Rows are points. Each copy is the shape, with its points in the same order, turned, moved and blurred by noise. Is it also mirrored, or only turned?

Shape (8 x 3)
[[-29  24  31]
 [-20 -20  14]
 [ -7  -8 -38]
 [ -3 -26 -38]
 [-11 -29  -6]
 [  1  28  20]
 [ 41 -17  44]
 [ 25  53  25]]
Copy 1 (8 x 3)
[[-33  25 -30]
 [-29 -11   2]
 [ 18 -32 -13]
 [ 15 -42   3]
 [-13 -28  11]
 [ -5  32 -18]
 [ -5  35  48]
 [ 17  60 -20]]
Copy 1 is: only turned
Copy 2 (8 x 3)
[[ 37   0  25]
 [ 15 -30  -5]
 [-12   7 -37]
 [-19  -7 -43]
 [ -3 -27 -22]
 [  7  11  30]
 [-33 -42  44]
 [ -8  28  55]]
Copy 2 is: mirrored
Copy 3 (8 x 3)
[[-19 -39  36]
 [-28 -39 -11]
 [ 20 -46 -30]
 [ 14 -46 -46]
 [-15 -42 -31]
 [ -4 -13  28]
 [-36  27 -11]
 [ 13  13  42]]
Copy 3 is: mirrored

Shape (11 x 6)
[[  3  -9   1  20  -9 -20]
 [ 17   5  -5 -11  -4  -2]
 [ -8   1  -4   0  -3   3]
 [ -3  13  -6  -7 -10 -12]
 [ 12   4   1  -9 -11   7]
 [-27  11   3  -6  18  -3]
 [-20  -9  -3   0   9 -12]
 [ 20  12  60   5  20   6]
 [ 13  17  -4  -3   6   9]
 [  4  -2  -2  -2  29 -16]
 [ 18  -3   0  -9   8 -18]]
Copy 1 (11 x 6)
[[  0 -10  16  -4 -20   0]
 [ 18  -4   2 -12  12  -9]
 [  4   1 -11   3   0   0]
 [  4   4  -5 -14  -4 -15]
 [ 25   7  -6  -6   4  -3]
 [-23  19  -6   9  12 -13]
 [-20   2  -1  -4   4  -1]
 [ 24  42  44  24  11  -2]
 [ 20   4   2   9  14 -18]
 [-12  -1  23  -2  24 -10]
 [ 10  -2  21 -17  15  -6]]
Copy 1 is: only turned
Copy 2 (11 x 6)
[[  4  -4 -14  14  19 -18]
 [ 15  -4  -9 -14  -1   3]
 [ -2   2  -1   8  -2   1]
 [ -6  -8  -8  -8  -4  -8]
 [ 16   3   1  -9  -5  -4]
 [-24 -17   8  10  -3  14]
 [-19   1  -1  11  15   7]
 [ 34 -48  39   9  13  -1]
 [ 16 -11  -6  -1 -13   9]
 [ -1 -21  -9   5  18  21]
 [ 10 -14 -11 -13  17   5]]
Copy 2 is: mirrored
Copy 3 (11 x 6)
[[-11  -7  -6   9 -21  18]
 [  8  12  -3   8  -3  -8]
 [  0  -6  -9  -2   8   6]
 [ -4  11 -13  16   6   8]
 [ 15  11  -5  -4   0   3]
 [-23  -8  -3  -1  30   3]
 [-23 -14 -15   0   8   1]
 [-17  22  51 -25  -2  11]
 [ 14   3  10  10  10  -5]
 [-23  -6   9   8  -1 -19]
 [ -9  12  -1   9 -11 -14]]
Copy 3 is: only turned
